Each row of a before or after table is a point. One or more steps were done to the points. Then noise was added and the rows were shuffled. The steps act on how far a point lies along the listed directions, d1 being the first. Write out the steps. A step turns or swaps two directions, mirrors them in a line or flattens them onto one, adds a multiple of one to another, or multiplies one. Angles are multiples of 10 degrees, from the lower direction toward the higher: turns from -170 to 170, lines from 10 to 170 but not 90. Use the fewest steps. Two steps may share a direction if one is a turn and the other turns, adds or multiplies; they go together, in the order done. Otherwise the lowest direction goes first.

Directions:
(1): -36; 18; -33
(2): -38; -17; 32
(3): 0; -46; -25
Before, 12 rows:
-20; 22; 0
-19; 1; 17
-1; 1; 23
-4; -11; -1
-43; -26; -59
-3; -14; -13
37; -23; -38
-67; -15; -64
-8; -39; 10
-15; -37; -65
-20; -22; -9
15; -35; -46
After:
-6; -27; -10
-21; -13; 8
50; 18; 24
6; -8; 30
12; 1; 14
51; -64; 47
-23; 4; -1
64; -10; 41
1; 1; 11
47; 34; 4
50; -37; 46
-9; 14; 38
Steps: turn d1 and d3 by 130 degrees

Directions:
(1): -11; -19; 0; 33; -61; 15
(2): 42; 1; 17; -37; -18; 41
(3): 34; 22; -52; -3; -21; -26
Before:
54; 30; -35; -31; -19; 7
-113; -30; 107; 49; 12; 26
24; 34; -18; -28; 12; 21
-70; 20; 48; 45; 11; 22
50; 7; -7; -16; 25; 5
41; 29; -7; -10; 43; -8
-19; 29; -42; 10; -1; -42
13; 7; 13; -14; -31; 8
After (8 x 6):
-33; 46; 5; 23; 24; -9
21; 10; 19; 1; 33; 8
19; 9; 8; -12; -34; 4
25; 3; 0; -13; -35; 36
-44; 33; 19; 15; 43; -36
31; -6; 15; -11; 19; 17
3; 17; 1; -15; 11; 37
-38; 13; -14; 20; -4; -23
Steps: flatten d1 and d3 onto the line at 30 degrees

Directions:
(1): 21; -25; 15; -22; 58; -11; 35; -28
(2): -18; -46; -32; -9; -38; 18; 29; -33
(3): -13; -17; -52; -26; 36; 20; -21; 36
(4): -75; 16; 1; 9; 23; -21; 2; -20
(5): -17; 2; 21; -46; -21; -20; 38; 46
Before (8 x 8):
-51; -1; -44; 62; -13; 21; -42; -8
26; 18; -43; -11; 21; 32; -26; 72
-44; 46; -20; 35; 10; -5; -45; 33
36; -4; 4; 4; -25; 4; 20; -10
16; 35; 6; 17; 25; 1; -38; 26
-23; -34; -28; 24; 51; 14; 1; -89
43; 8; -18; 8; -11; 12; -50; 32
11; 10; -27; 53; -32; 23; -19; -75
After (8 x 8):
37; 16; -32; 3; 28; 31; -22; 46
55; 3; -16; 18; 6; 14; -50; 7
-38; 37; -2; 17; 25; -17; -18; 32
-45; -12; -28; 43; 4; 9; -14; -13
13; 3; -31; 46; -16; 25; -15; -75
39; -5; -5; 12; -19; 9; 8; -16
-36; -25; -29; 21; 23; 13; -2; -67
21; 32; 9; 17; 30; -1; -34; 20
Steps: multiply d1 by 0.4; multiply d3 by 0.7; add 0.5 times d4 to d5

Directions:
(1): 16; 6; 8; 1; 39; -42; -9; 34; 3; 55; -45
(2): -10; 6; -7; 28; 23; 17; -56; 41; 50; -27; 12
(3): 30; -48; 12; -36; 22; -15; -39; -1; -34; -43; -10
(4): 2; -36; 58; 20; -16; 41; 3; -14; 25; 6; -47
(5): 22; 51; 30; 3; -1; -37; 23; -8; 22; -56; -22
Before:
2; 12; 65; 34; 30; -1; -24; 25; 59; -39; -50
-3; 8; -7; -26; -7; 18; -27; -20; -18; -87; 50
-19; -19; -5; 30; -7; 11; 5; 13; 2; 50; 7
-1; -7; -10; 17; -18; 28; 14; -29; -6; -45; 32
0; -26; -8; -4; -17; 19; 26; 5; 9; 89; -21
-3; 19; 7; -12; -29; -5; 35; -17; 13; -53; 48
-20; -33; 9; 24; -29; 45; 2; -11; -18; -1; 34
-14; -29; -8; -11; 6; 49; -63; 11; 19; -46; 39
-22; -35; 16; 31; -15; 23; -2; 6; 32; 69; -14
-38; -23; -7; 9; -44; 87; -22; 4; 47; -54; 24
-26; -2; -25; 15; 16; 26; -6; 24; 19; 53; 35
After, 11 rows:
-17; -28; 10; 17; 14; 39; -7; 18; 24; 58; 1
-2; -4; -13; 26; -6; 29; -7; -11; 10; -49; 33
-7; -46; 13; 19; -7; 15; -3; 4; -7; 38; -9
-14; -43; 5; 20; -12; 39; -26; 3; -17; -18; 37
6; -77; 29; -3; -2; 11; -25; -2; -2; 38; -27
16; -63; 9; -27; -22; 26; 14; -12; -15; 57; -27
-20; -35; -9; 0; -3; 61; -69; 38; 48; -62; 11
-17; 0; -33; -5; 30; 21; -68; 39; 29; -18; 43
-11; 19; 17; 8; -25; 11; 22; -4; 40; -52; 40
-24; 51; -30; 4; 0; 16; -26; 8; 19; -59; 62
26; 2; 47; -4; 57; -47; -36; 31; 15; -41; -48
Steps: turn d1 and d2 by -30 degrees; turn d3 and d4 by -70 degrees

Directions:
(1): -16; -28; -3; 25; -39; -24; -50; 51; -11; 40; 6; -19
(2): 2; -10; 7; -54; -16; -5; 7; -17; 52; 62; -20; 14
(3): -46; 41; -1; 8; -32; -38; 16; 9; 3; -10; 8; 64
Before, 11 rows:
25; -60; 21; 8; 21; 20; -36; 6; -25; 0; -12; -69
-30; 29; -12; 12; 23; -22; 8; -10; -19; -53; 20; 28
62; 8; 37; -13; 59; 46; 35; -60; -8; -19; 10; -57
19; -3; 4; -2; 45; 57; 11; -25; -11; -55; 16; -46
6; -15; 4; 73; -11; -6; -28; 43; -51; -26; 17; -48
24; -11; 10; 2; 12; 36; 10; -10; -38; -64; 14; -46
2; -15; -1; 31; -3; -21; -11; 29; -5; 14; 6; -25
32; -5; 1; -8; 35; 9; 14; -9; 6; 11; -15; -8
1; -28; -5; -35; -30; 2; -11; -4; 36; 55; -21; -15
15; -27; 9; -9; 5; -21; -40; 26; 26; 69; -9; -28
8; 26; 12; -99; 10; 7; 58; -65; 79; -6; -33; 40
After:
24; -6; 19; -68; -9; 22; 33; -35; 25; 1; -12; -11
26; 32; 11; -3; 40; 24; 56; -53; 1; -52; -3; -4
37; -19; 37; -40; -4; 4; -8; -21; 36; 73; -1; -37
-24; 16; 0; -45; 7; -24; 15; -28; 32; 9; 1; 31
25; -28; 25; 0; 41; 28; 1; -31; -19; -30; -15; -39
11; 8; -2; 50; 37; -11; -32; 29; -38; -23; 17; -32
15; 12; 1; 22; 26; -3; 27; -6; -8; -29; 7; -16
-12; -20; -20; 44; -27; 5; -33; 31; -40; -21; 11; -37
1; -19; 17; -57; 12; 40; 4; -29; 46; 24; -6; -26
-28; -40; 2; -23; -87; -50; -68; 66; 34; 68; -15; -16
20; -22; 0; 2; 14; -9; -14; 14; 5; 34; -9; -13
Steps: turn d1 and d2 by -110 degrees; multiply d3 by 0.7

Directions:
(1): 15; -13; -47; 23; 21; -24; -55; 10; 27; 10; 23; 50; 37; 20; -17; 8; 51; -22
(2): 27; 4; -41; 10; -29; -27; 21; -49; -14; 24; -35; 18; -20; -70; -32; -22; 19; 3
(3): 6; 23; -15; -9; -14; 8; 33; 28; 15; -9; 57; -62; 26; -16; -26; -46; 43; -17
Before:
19; 17; -7; 0; -15; -2; 4; 8; -10; -4; 26; -11; 9; -15; -6; -33; 21; -11
-8; 3; 12; -6; -10; 5; -15; -18; -6; -13; -20; 6; -3; 18; 9; 11; -43; 17
6; 2; -13; -8; -11; 5; 10; 40; 17; -14; 72; -59; 40; -10; -47; -30; 51; -20
-2; -16; 28; -9; 14; 9; -44; 1; 10; -13; -5; 23; 1; 34; 1; 29; -5; 8
-3; -7; -5; 3; 25; -2; -34; 11; 10; -10; -6; 23; 8; 46; 5; 23; -5; 1
11; 0; -18; 8; -6; -19; -3; -14; 5; 3; 0; 21; -13; -17; -14; -8; 25; -5
3; -9; 5; 10; 7; -12; -10; 0; -2; 8; 7; 17; 7; 21; 15; 28; 6; -2
16; 19; -27; 2; -20; -15; 27; -9; -7; 13; -35; 20; -17; -32; -41; -9; 15; -9
-24; 17; 41; -47; -12; 44; 64; 18; -10; -25; 39; -121; -22; -21; 3; -31; -25; 3
After, 9 rows:
0; -3; 17; 5; 2; -5; 2; 6; -4; 6; 7; 0; 6; 24; 16; 24; 1; -2
0; 9; -26; -20; 0; 9; 17; 8; 15; -5; 49; -67; 7; -31; -29; -36; 38; -18
16; 1; -19; -5; -30; -6; 32; 9; 4; -2; 42; -58; 18; -51; -59; -42; 46; -13
13; 10; -17; 4; -13; -17; 12; -14; -9; 15; -55; 37; -25; -24; -29; 6; 0; -5
-5; -11; 35; -15; 14; 19; -31; 11; 12; -23; 10; -3; 4; 37; 1; 20; -9; 7
-6; -1; 12; -8; 22; 12; -13; 20; 5; -20; 3; -10; 4; 46; 8; 11; -11; 5
26; 17; -12; -1; -22; -7; 6; -5; -16; -1; 13; -4; -2; -25; -11; -28; 18; -4
-9; 1; 4; -4; 2; 9; -27; -5; 3; -13; -3; 5; 11; 35; 9; 14; -28; 9
6; -1; -5; 5; -10; -15; 3; -17; -1; 3; -12; 20; -26; -16; -4; -3; 8; 3
Steps: multiply d1 by 0; turn d2 and d3 by -30 degrees

Directions:
(1): 32; -28; 12; 40; -35; -12; -43; -30; -32; 27; 37; -21; -54; -45; 25; 19; 13; -21; -2; 19
(2): 64; -14; 29; -22; -50; 31; 39; 23; 18; 27; -12; -25; -2; 40; -1; 34; -15; -21; -37; -22
(3): 58; 18; -11; -7; -1; 41; -9; -31; -3; -22; 26; -10; 38; -38; -54; -36; 22; 34; -35; 18
(4): 22; -40; -25; 36; 21; -5; 27; 44; -27; 6; -19; -31; -14; -19; -34; 18; -43; 63; 33; 2
(5): -33; 20; 4; -11; 3; -1; -26; 43; -23; 0; 29; 6; 7; -13; -62; 80; 37; -10; -17; -21
(6): 61; 1; -50; -6; 19; -44; -11; 14; 4; 0; -20; 32; 37; -39; 35; 16; 9; -23; 2; -54
Before:
26; -17; 38; 19; -50; 31; 1; 3; -10; 26; 19; -20; -55; 6; 13; 39; -18; -22; -25; 23
36; -13; 10; 22; -9; 31; 20; -3; -9; 10; 2; -29; -29; -20; -41; -17; -16; 38; 12; 40
-33; -25; 50; 4; -39; 17; 25; 6; -14; 18; 27; -27; -71; 44; -16; 24; -11; -11; -7; 28
-47; -34; 57; 14; -64; 7; -1; 9; -13; 62; 13; -18; -71; 83; 24; 60; 1; -39; -17; 18
-14; -29; 39; 13; -19; 36; 64; 20; -9; 1; -16; -50; -38; 27; -77; -12; -35; 43; 20; 40
-23; 6; -44; 25; 66; -14; -18; 6; -23; -26; 24; 27; 14; -45; -35; 17; 26; 27; 16; 7
-36; 22; -10; -15; 9; -41; -19; 19; -18; -14; 4; 8; 4; -12; -5; 38; 21; 9; 23; -18
-18; 8; 49; -17; -53; 9; 14; 8; 11; 16; 5; 1; -17; 64; 14; 55; -15; -58; -28; -14
-41; -9; -8; -6; 39; -20; -26; 17; -5; -20; 8; 6; 11; -22; -2; -10; -13; 12; 36; 25
-30; 27; -32; -8; 34; -5; -59; 25; -36; -23; 36; 1; -8; -48; -72; 24; 44; 32; -11; 14
-31; 29; 81; -17; -56; 19; 15; -27; 35; 23; 1; -23; -48; 69; 24; -1; 4; -21; -23; 23
-27; -3; -34; 19; 33; -21; -11; 6; -29; -9; 1; 2; -27; -34; -23; 12; -31; 42; 37; -4
0; 14; -31; -5; 23; 10; -13; 12; -7; -27; 19; 20; 39; -20; -20; 12; 16; 8; 12; -23
16; -40; 50; 16; -29; 46; 59; 33; -11; 36; -11; -57; -21; 32; -46; 22; -40; 49; 1; 22
After:
100; -33; -22; -5; -10; -14; 62; 49; 3; 10; -47; -13; 15; -15; -27; 23; -27; 2; 10; -46
-38; 13; 6; -5; 5; 48; 1; 4; -6; -23; 32; -4; 11; 14; -45; 5; 9; 23; 6; 15
-60; 15; 36; -19; -23; 3; 3; 15; -15; -5; 15; -25; -27; 28; -30; 37; 10; 19; 8; 13
86; -15; -19; 15; -4; 7; 18; 10; -3; 15; -12; -12; -5; -39; -20; -2; -12; 18; 9; 1
59; 30; 5; -25; -29; -48; -4; -7; 43; 21; -29; 25; 7; 10; 77; 23; 17; -56; -21; -59
29; -33; -15; 9; -32; -56; -21; 25; -8; 58; -15; 29; -20; 25; 70; 78; 13; -69; -10; -53
58; -11; -18; 23; -11; -23; -25; 7; -14; 11; 7; 19; -22; -46; 46; 42; -5; -36; -9; -18
91; -33; -32; 12; 16; -31; 32; 48; -9; 28; -39; -1; 32; -39; 6; 38; -20; 21; 15; -55
-42; -8; 34; 14; 5; 62; 27; 10; -15; -6; 37; -28; -28; 31; -76; 27; 5; 39; -17; 48
0; 17; -10; -8; -7; -45; -19; 7; 5; 1; -6; 44; 18; 5; 44; 47; -1; -68; -2; -47
-23; 11; 38; -26; -30; 61; -11; 34; -22; 4; 43; -48; -43; 24; -102; 45; 21; 31; -47; 38
60; -26; -6; -6; -25; -30; 17; 31; -1; 22; 0; 7; -24; 2; 30; 53; -3; -46; -10; -45
-23; -20; 36; -21; -9; 27; 8; 26; 6; 3; 9; -30; -7; 28; -22; 7; -29; 7; 8; 33
-19; -13; 12; 8; -13; 24; 21; 13; -20; 9; 6; -34; -47; 13; -45; 26; -48; 41; 11; 11
Steps: add -0.5 times d5 to d2; turn d2 and d6 by 110 degrees
